Each row of a before or after table is a point. One or more steps were done to the points. Then noise was added and the rows were shuffled. The steps act on columns, c1 being the first. Name the steps. A step turns or swaps two columns, mirrors them in a line or flattens them onto one, adds a multiple of one to another, or multiplies or shifts one. Angles are multiples of 10 degrees, from the lower column toward the higher: turns from -170 to 170, lines from 10 to 170 but not 90. Use the fewest steps. Two steps may share a column if one is a turn and the other turns, adds or multiplies; they go together, in the order done. Otherwise the lowest column goes first.

Before (10 x 2)
[[ -6 -11]
 [ 39  20]
 [ 21   8]
 [ -2  20]
 [  6   6]
 [ 26 -80]
 [-11  30]
 [  3 -29]
 [ 26   4]
 [ 24  26]]
After (10 x 2)
[[ 20  40]
 [ 30 -11]
 [-27   3]
 [ 26  25]
 [  6  24]
 [  7  22]
 [  5   7]
 [ 20  -3]
 [-10  -7]
 [-80  26]]
Steps: swap c1 and c2

Before (9 x 8)
[[-10   9   4 -13  81   0 -19  18]
 [  2   4  18 -61 -13  21  14 -31]
 [-15   0  14  12   7 -29 -14  24]
 [ 11 -25 -34 -22 -27 -24 -16  24]
 [ 25  11  -3   0  31 -29  34  -4]
 [ 75  -5  33  18   8   2  31 -43]
 [-21  20 -11  -4 -28  28   2 -49]
 [-43   2 -29  25 -16  11  -5  59]
 [-21 -36 -21   9 -36   3  21 -12]]
After (9 x 8)
[[  3   2 -11  58 -14  21  11  37]
 [ 73  -4   5  24   2  -2  30 -36]
 [-12  -1 -17 -28   9 -31 -15   6]
 [ 15 -24 -63  -7 -29 -28 -11  30]
 [-20  18 -39  43 -28  27   1 -20]
 [-44   1 -58 -61 -13  11  -3   8]
 [ -8   9 -27  -8  82  -2 -19  23]
 [ 25   9 -33   3  31 -31  35  -5]
 [-26 -36 -52   6 -36   1  18 -11]]
Steps: shift c3 by -30; mirror c4 and c8 in the line at 120 degrees

Before (8 x 14)
[[-22  16   8   3 -12   3   1 -23 -95  -7 -16   1 -22  -7]
 [ 73  12 -30 -16  21  17  38 -16 -25   3 -32  20 -17   1]
 [-40  39  24  20  -8  -8 -35 -12 -12 -20   8  -5 -23  -3]
 [-27   7  26  -9  28  14 -36 -10  47 -31 -26 -23  -9  45]
 [-33  47  -6 -27   7  20  -9 -12 -11 -11  -1   4 -30  16]
 [ -5  10  12  13   9  15 -11 -14  32   0  -7 -52 -29  18]
 [-18   5   6 -16  21  -6   0 -21  30 -19   8 -10 -50  -9]
 [-39  16  16  -4   5   9 -26 -29  15   4   4   6  -9  45]]
After (8 x 14)
[[ 25   6   7 -48  75 -17  40  12  21 -33  36  22 -13  10]
 [-13  16  -6   8 -25 -23   3   4  91   8  34   2 -19   9]
 [ -5  27 -15  61 -40  -7 -34  -4  19  26  -6  -3 -24  25]
 [  7  17  -9 -84 -32 -12  -7  22  12  -2   3   4 -34  43]
 [ 28 -27 -32 -28 -30 -14 -37  17 -53  27  22 -21  -6  31]
 [  6 -23   5 -10 -43 -21 -25  11 -14  19  -9   5 -10  39]
 [  6  -7  -1  41  -3 -16 -13  11 -29  11   1 -50 -26  20]
 [ 23  12 -14 -46 -20 -22   0  -3 -31   4 -13  -8 -48   0]]
Steps: swap c1 and c5; turn c2 and c14 by 50 degrees; swap c3 and c10; multiply c4 by 3; swap c6 and c8; turn c9 and c11 by -170 degrees

Before (14 x 32)
[[-34  10   9  -5  26   8 -15  -3 -38  74 -24  -5 -15   7 -10 -12  -5  -3
  -18  22   8  -3  44  37  11   7  -1 -42  13  12  38  12]
 [-17 -20   0 -15  44  -5  26  20 -26   6 -13 -39 -31 -12   5 -14  27  45
   29  -9  12   8  32 -10  23   2 -25 -35  39  28  26  44]
 [ 45  29 -10  33 -26  27 -72  -9 -11  25 -38  12 -14   3  64   9   5 -18
    8 -37 -31   9  -8  17  12  47  17 -10 -41 -48  -4 -26]
 [  4  58 -10 -11  25  21 -57  58 -16  20 -24  16  -4  14  23   0   3 -10
  -19  -2 -40   2 -11   6  19  52   5 -46 -30 -15  14 -62]
 [-23 -39  34 -28  15  23  11  -9   3 -34 -10 -18 -22 -35  50  37  -1  34
   44  13  -9 -47 -33   4  52  -2  36   3  -2  19  13  14]
 [-22  -5  24  -2  44 -17  10   6 -15 -17 -17  -5 -34   8 -11  18 -14  -5
   16   2 -13  -6  72  12  35 -15 -26 -45  17   4  20   2]
 [ -7  61   5   5  23  14 -60  42 -39  19 -27  54 -33 -14  12 -44 -14  15
  -29   7 -18   8  36  18 -12  19  11 -56 -14 -44 -29 -21]
 [ 15  -7 -19  30  -2  36 -43  29  23 -23 -36  29  33 -17  39  -2  48 -39
  -22 -27 -52 -53  -5  -5  23  36  36   0 -25 -29 -58 -17]
 [-47  28  30  20  52  -8   5   6 -11   5  19 -16 -10 -23 -11 -14 -15  12
   -9 -17  47   6  45  -9  27   0   0 -52  13  16  37  16]
 [ 35  29  45  16  25 -10 -47  38 -46  19 -15  22   9  11  16 -11  -3   3
  -25  19 -23 -21  24  -8 -16  51  -5 -31 -41 -16  -1 -17]
 [ -7 -28   9 -20   3  -9  12  -3   5 -40  -2  -4   2 -36 -18   9 -11  33
   34 -17  -9 -17  14  28  26  -6  -3  -2  34  65  52  41]
 [-61   1  17  16  26   6   5  16 -33  23  30 -12 -32   5 -33 -16 -20   9
   15 -12  -9 -12  24   2   6 -25 -67 -37  17  16  33  45]
 [-13 -30  30 -48 -11  12   1 -27 -15 -32 -16 -44   2 -32 -15  38  15  33
   31 -38  16 -43  -9   5  52  -6  -9   0  31  27 -11   5]
 [-35 -23  14 -24  51 -28   1  33  -6  -1  12 -36 -16  -1 -15  -9 -25  22
    8  -9  25  -1  28  39  27  -7 -19  13  13   2  17  29]]
After (14 x 32)
[[ 35  30  44  17  25 -10 -48  38 -46  19  35  22  10 -11  15 -12  -4  -4
  -24  19 -23 -18  23  -8 -16  43  10 -31 -42 -17  -1 -17]
 [-46  28  30  20  52  -8   4   6 -11   5  69 -16 -11  22 -10 -14 -15  -4
   -9 -17  47  -1  46  -9  26 -10 -13 -52  13  15  37  16]
 [-13 -29  30 -49 -11  12   2 -27 -16 -32  34 -44   1  32 -15  39  14 -20
   31 -39  15 -52  -8   5  52  18  -4   0  32  27 -11   6]
 [  4  58  -9 -11  25  20 -57  57 -15  20  26  16  -3 -14  23   0   3   8
  -19  -2 -40   6 -11   6  19  57   5 -45 -30 -15  14 -63]
 [-23 -39  34 -29  15  24  10  -9   3 -33  40 -19 -22  35  50  37  -1  23
   45  14  -8 -63 -32   4  51  11 -14   3  -2  19  13  13]
 [-34  10   9  -5  27   8 -14  -4 -38  74  25  -6 -16  -6  -9 -12  -6   0
  -18  23   9   0  44  37  11  10   4 -43  14  12  38  12]
 [-60   1  18  15  25   6   4  16 -33  24  81 -12 -33  -5 -34 -16 -20 -65
   15 -12  -9  -4  23   2   6 -33  19 -37  16  16  33  45]
 [ -8 -27   9 -20   2  -9  12  -3   6 -40  48  -4   3  36 -18   9 -11 -14
   34 -19  -8 -29  14  28  27   4 -18  -2  34  65  52  40]
 [ 14  -7 -18  30  -2  36 -44  29  23 -23  13  29  34  17  39  -2  48  48
  -22 -26 -52 -34  -5  -5  23  21  48  -1 -25 -29 -58 -17]
 [ -7  62   5   5  23  14 -60  43 -40  19  23  53 -33  14  11 -44 -14   6
  -29   6 -17  -1  36  18 -11  18 -20 -56 -14 -44 -29 -21]
 [-35 -22  14 -25  51 -29   1  33  -6  -1  62 -36 -16   0 -15 -10 -25 -24
    8  -9  25  -8  28  39  27   6 -11  13  13   2  18  28]
 [-22  -5  24  -3  44 -17  10   6 -15 -15  33  -5 -34  -8 -11  18 -14 -22
   16   2 -13   2  72  12  35 -14  15 -45  17   4  20   2]
 [ 45  28 -10  33 -27  26 -72  -9 -10  25  12  11 -15  -3  64   8   5  22
    7 -37 -31  13  -8  17  12  30   5 -10 -42 -48  -4 -27]
 [-17 -20   0 -15  44  -5  27  20 -26   7  37 -38 -31  13   6 -14  27 -39
   28  -9  12 -10  33 -11  23   9 -34 -36  40  28  26  45]]
Steps: add -0.5 times c4 to c26; shift c11 by 50; multiply c14 by -1; turn c18 and c27 by -110 degrees; turn c22 and c27 by -30 degrees

Before (8 x 64)
[[ 21   5  46  43 -35  -3  42 -16  27   5 -15   5  -4   6   1  31   0   4
  -16  35 -28 -41 -50   7  35  38 -30  -1 -28 -22  30 -30   2  22   0  28
  -27  14  -8  15  -5  12   2 -31  18 -32   5  11 -37  13  -3  31   5 -31
   41 -42   6 -38 -23  -8 -11   5   3  16]
 [  9  -6  -4  13 -11 -23  15  -5  11  38 -38  24  49 -45 -17 -12   0 -17
  -15   1  60  -8 -20 -47 -32  18  33   8   2  45   2  52  47  -4 -19  -1
   27  63  -1 -10 -27 -32 -16  10  45  33 -29  -6 -28  19  28   8  -5   3
  -14  25 -26  -9   3  21   4   4  40 -36]
 [-10  10  48 -21   8  14 -27  19  15  -2   0  53 -25   6  -2 -38   4  13
    6  48 -11  35 -37 -59  24   7  14 -11  40 -41   1 -21   6 -12  24  17
  -35  -4  14 -20 -44 -31  15 -43   2  32  45   5 -61 -16  27   6  20   4
    2  -5   7  10 -32  -1 -30   3 -34 -14]
 [  0 -27  23  54  -7  25   3  22 -34 -15   7 -16  36 -11  -3   7  -3   6
   32 -10 -17 -38   1 -18   4 -20  27  55  54  34 -28 -13  22 -27 -14   0
  -57 -11 -18  14  17  56  25   9 -18   1  42 -30  27   1 -18  24   0  -3
  -27  50 -18 -32  12   4  35  13   7  19]
 [ 38 -16 -14  -3  17 -36  -4  -3  10   3 -14   5  39  18  29 -17 -35 -26
  -44 -17 -15  21 -25  23  44 -25  -1   9 -28  39  37 -18  -1  10  20 -50
   18   5   3  -8  -3  -2 -30  10 -21  34  -8   6  14   1 -24 -14 -34  29
  -45  -9  18 -45 -46  -7 -21 -20  38  16]
 [ 30  51   5 -12  45 -32  21  33  -1 -37  20  11 -23  24 -24  41  32   0
   18  24  -9 -40 -42  20  28  36  37  -4   6 -32 -13 -11 -36  39  33  10
   20  39 -40 -30   2  57 -41 -40 -40 -25  43  24  29  25 -23  32 -33   1
    3 -29 -23   9   4  59  29 -39 -18 -38]
 [ 25  36  32 -22  46  38 -43 -21  -8  -6 -10 -29  10 -13   8 -37   2   9
    3  -1  30  -4   4  27 -33  16  34  40  27 -17  55  17  15  18  17  14
   23 -15 -20  -7  33  10  -9   7  21 -36 -29  -7  -2  32  -5  29 -19   5
   23 -32  -4 -48  -7  -5 -27 -50  17 -16]
 [ -6  25  68 -12  -4 -44  31 -19 -57  37  11 -12 -15 -10  25  -9 -31 -55
   -8  50  23  10  30 -46  -7  13 -35  53   0 -24  50  38  20 -34 -53  16
   21 -16  28  -6 -22  -2 -49  -2 -39  19 -32   7  19  36  36  -9  28  -9
   17  46 -29   6  24   3  46 -10 -32 -19]]
After (8 x 64)
[[  0 -27  23  54  -7   2   2  22 -34 -14   7 -16  36 -10  -2   8  -1 -11
   32 -10 -18 -37   2 -20   5 -21  25  55  53  33 -27 -14  22 -27 -13  -1
  -57 -12 -19  30  17  58  25   9 -20   1  43 -30  26   1 -17  24  -1  -3
  -26  49 -18 -31  13   4  34  15   7  20]
 [-10   9  47 -22   8  23 -27  18  15  -3  -1  54 -26   8  -2 -37   3  19
    5  48 -10  35 -38 -58  23   6  14 -12  36 -40   2 -19   7 -11  24  17
  -35  -4  14   1 -43 -32  16 -44   2  33  44   4 -62 -15  27   8  20   3
    2  -3   6  10 -32   8 -29   4 -34 -13]
 [ 21   4  46  43 -34 -15  42 -16  27   6 -15   5  -4   7   0  31   1   7
  -17  33 -28 -40 -49   6  35  40 -31  -1 -27 -21  29 -30   2  23   1  27
  -27  15 -10   5  -4  12   2 -32  19 -33   4  12 -37  14  -4  31   5 -30
   41 -42   5 -36 -23 -23 -11   5   4  17]
 [ -6  26  69 -12  -5 -16  32 -18 -59  38  11 -11 -16 -10  25  -9 -31 -36
   -8  51  22   9  31 -45  -7  13 -34  53   2 -25  49  37  20 -35 -52  16
   21 -13  27 -40 -22  -2 -49  -3 -38  20 -31   6  20  36  37 -10  28  -9
   18  45 -29   7  24   7  44 -10 -31 -18]
 [ 25  35  33 -21  48  26 -44 -22  -8  -7  -9 -29   9 -13   9 -37   4  35
    3   0  30  -5   6  28 -33  17  35  41  26 -16  55  17  15  19  18  12
   23 -15 -21  28  32  11  -8   6  22 -36 -28  -8  -1  32  -6  31 -21   5
   23 -31  -4 -47  -5 -22 -29 -50  17 -16]
 [ 30  50   5 -12  46  10  22  32  -1 -37  20   9 -24  24 -25  41  32  37
   20  23  -8 -39 -42  19  28  37  37  -3   6 -33 -13 -12 -36  40  35   9
   19  39 -40 -43   2  57 -41 -40 -40 -25  43  25  30  25 -25  31 -34   1
    3 -28 -22   9   4  38  29 -38 -18 -37]
 [ 38 -16 -15  -4  16 -11  -3  -3  10   4 -13   5  39  18  30 -18 -35 -36
  -43 -18 -15  22 -26  24  44 -25  -1  10 -29  38  36 -19  -1  10  20 -50
   18   6   3 -35  -2  -2 -30  11 -21  33  -8   7  14   0 -22 -14 -33  30
  -45  -9  18 -45 -46 -33 -22 -20  37  18]
 [ 10  -6  -5  12 -11  -4  14  -6  10  38 -38  24  48 -46 -16 -13   0 -23
  -15   0  60  -9 -20 -48 -32  18  33   8   3  45   3  53  48  -5 -21   0
   28  63  -1 -24 -26 -33 -17   9  44  34 -28  -7 -26  19  28  10  -4   3
  -14  25 -25  -8   3  14   5   4  40 -38]]
Steps: add -0.7 times c1 to c60; add 0.7 times c2 to c18; turn c6 and c40 by 60 degrees
